Each row is a point. To make a cloud, some directions were put in groups of two or more. Within a group, all points are equally far from the middle, so they leave a hole (a ring in 2 directions, a hollow ball in 3). The other directions are filled evenly. Then the cloud was stretched, turned, moved and blurred a little. Count the holes, and give their numbers of directions, smallest first.
(in the rows, 128 means zero)

Cloud (14 x 2):
[[130 132]
 [134 105]
 [128  81]
 [ 77 123]
 [164 100]
 [177 168]
 [149 162]
 [159  78]
 [120 175]
 [ 98 142]
 [ 89 108]
 [144 180]
 [ 82 110]
 [133 169]]
Holes: 0

Cloud (20 x 3):
[[102 161 122]
 [176 136 101]
 [138  80  59]
 [137 103  72]
 [159 101 132]
 [ 87 136  89]
 [117 176  99]
 [109 145  86]
 [139  70  79]
 [107 140 108]
 [157 124 147]
 [143  78  59]
 [132 169 176]
 [156 126 132]
 [140 134  88]
 [166 119  93]
 [129 165  83]
 [112  59 117]
 [136 141 161]
 [133 108 114]]
Holes: 0

Cloud (20 x 3):
[[175  67 111]
 [154 158 138]
 [154 147 151]
 [167 163 122]
 [110  82 127]
 [137 162 148]
 [141 101 146]
 [145 158 151]
 [151 136  71]
 [180 117 160]
 [ 84 131 133]
 [ 96 153 110]
 [127 124  47]
 [148 121 135]
 [143  96 122]
 [ 81 199 137]
 [133 161  82]
 [ 97 148  90]
 [137 130  67]
 [158 166  71]]
Holes: 0

Cloud, 20 rows:
[[161 152  98]
 [ 80 104 121]
 [153  89  88]
 [119 169 155]
 [ 78 125 144]
 [ 97 136 169]
 [ 76 118 122]
 [176 138 157]
 [167 145  97]
 [168 101 161]
 [ 98 115  88]
 [187 129 135]
 [113 162 102]
 [147 107  78]
 [119  77 150]
 [154 143  87]
 [176  86 127]
 [155  73 111]
 [162 152 162]
 [177  88 124]]
Holes: 1 (3)

Cloud, 28 rows:
[[169 120 175 120]
 [184 140 152 145]
 [151 187 139 136]
 [134  94 182 106]
 [147 103 143 170]
 [116 114 177 149]
 [169 180 132 141]
 [100 146 135  66]
 [172 111 136 162]
 [111 124 166 162]
 [170  97 107 121]
 [115 153  95 133]
 [188 146 113 144]
 [121 152  91  78]
 [141 107 163 166]
 [187 154 133 147]
 [105 124 177 144]
 [133 172 100 143]
 [153 147 123  53]
 [172 108 105  79]
 [115  76 127  90]
 [131  74 137  80]
 [106 159 151  77]
 [127  85 171  88]
 [160 110 178 134]
 [167 117 174 136]
 [176 113  98  92]
 [167 148 158  82]]
Holes: 2 (2, 2)

Cloud (30 x 4):
[[ 76 111 129 191]
 [178 109  92 117]
 [113 184 133 136]
 [ 72 110 112 130]
 [134  87 157 153]
 [ 79 149 162 136]
 [115 125 116  83]
 [118 104 135 196]
 [156  80  86 136]
 [108 144 108 198]
 [136 142 177 127]
 [152 130  74 179]
 [ 84 137 168 121]
 [ 73 109 128 186]
 [ 95 144 174 120]
 [117 114 128 201]
 [116 184 136 132]
 [ 86  87  84 157]
 [137 142 105  82]
 [ 63 114 132 170]
 [135  67 113 145]
 [133  88 157 151]
 [167 138 146 155]
 [110 113 145  88]
 [136  88 151 109]
 [151 179 134 110]
 [153 130 111  81]
 [159 170 150 120]
 [ 90 112  78 134]
 [174 154 113  99]]
Holes: 2 (2, 2)

Cloud (55 x 6):
[[123 153  88 137 101 188]
 [144 141  51 120 135 151]
 [144  88 118  73 115 141]
 [136 154 159 169 121 122]
 [ 71 189 100 110 123 148]
 [149 143 156 139  94 121]
 [115  65 138 122 119 116]
 [109  92  93 148 122 105]
 [ 50 166 124 125 128 173]
 [101 117 192 144 123 121]
 [ 73 131  96 142 171 105]
 [122  93  95  76 136 124]
 [128  82 135 140 155 106]
 [ 64 159  68 147 161 149]
 [142 154 112  84 106 175]
 [104 164 105  70 121 130]
 [ 81 139  62 149 158 165]
 [ 72 104 140 169 111 102]
 [126  91 125 102  82 113]
 [ 72 159 137 109  88 150]
 [ 55 111 153 124 110 104]
 [ 72 120 164 141 145 164]
 [ 60 124 132 173 143 106]
 [103 167 166 147 113 106]
 [ 94 171 110  96 129 191]
 [ 95 158  69 118 183 134]
 [ 58 149 128 109 169 133]
 [ 58 150  98 134 141  99]
 [ 65  94 103 139  90 144]
 [ 84 179 118 133 160  96]
 [125 184 136  97 120 145]
 [121  90 129  79 113 105]
 [135 141 133 179 108 120]
 [133 162 108 112 168 189]
 [180 160 117 118 135 115]
 [ 65 141 106 115 172 173]
 [ 98  93 120 115 111  87]
 [140 137 180 106 149 139]
 [153 149  72 137 168 162]
 [116 180 113 116 118  98]
 [151 101 154 119 164 149]
 [ 76 178 116 168 109 153]
 [116 142  84 154 181 165]
 [123 138  99 179 128 166]
 [ 76 176 103 114 101 174]
 [143 153  83 147 186 129]
 [151  98 115  75 110 159]
 [132 149  92 111 185 100]
 [ 88 101 102 105 170 160]
 [ 64 137  83  84 122 168]
 [ 66 128 168 146  91 130]
 [ 65 169 110 173 143 164]
 [153 138 148 163 143 150]
 [124 134 148  82 127 181]
 [114 125 157 155 106  80]]
Holes: 1 (6)

Cloud, 55 rows:
[[160 151 105 190 146 146]
 [120 148 173 122 186 176]
 [157 183 174 108 107 124]
 [142 117  96 158 131 131]
 [155 104 167 108  51 179]
 [130 185 149 167 100 100]
 [ 89  90 143 133  95 155]
 [168 134  89 117  94 137]
 [133  99 149  97 128 226]
 [161 192 134 122 126 129]
 [118 185 134 145  77 173]
 [156 143 103 179 145 128]
 [111 116 138  96 156 165]
 [154  89 115 162 125 136]
 [155 114 187 186 118 150]
 [160  74 134 158 146 135]
 [191 128 117  84  91 147]
 [131 188 162 112 114 205]
 [ 87 134 187 143  88 128]
 [118 168 103 146  71 146]
 [148  68 139 157 102 114]
 [187 159 111 126 126 144]
 [122 185 162 109 123 200]
 [119 148 128 175  80 118]
 [112 138 193 169 106 146]
 [182 134 155 134 178 151]
 [124  62 154 154 108 140]
 [100  91 122 134  80 109]
 [119 114 110 166 137 100]
 [147 125 174 132  88 194]
 [148 198 159 119 111 137]
 [134 101 158 134  73 185]
 [150 135 120 129 137  96]
 [158 197 132 111 102 124]
 [ 98 111 108 135 146 139]
 [165  98 133 168 102 156]
 [109  70 171 119 105 146]
 [133 172 135 207 148 123]
 [126 137 145 203 123 160]
 [ 84 138 170 115 123 112]
 [171 182 135 145  76 161]
 [ 98 153 127 143  80 187]
 [173 117 158 114 160 145]
 [194 126 138 129  59 124]
 [104  74 144 149  92 133]
 [ 99 116 100 143 107 146]
 [129 150 118 161  65 120]
 [151 184 138 175 125 112]
 [136 115 113 177 112 186]
 [143 154 104 103 119 119]
 [120 135  79 130 148 167]
 [174 113 121 185 148 136]
 [ 93 156 110 130 104 121]
 [151 129 184 158  87 159]
 [182 183 151 144 123 146]]
Holes: 1 (4)
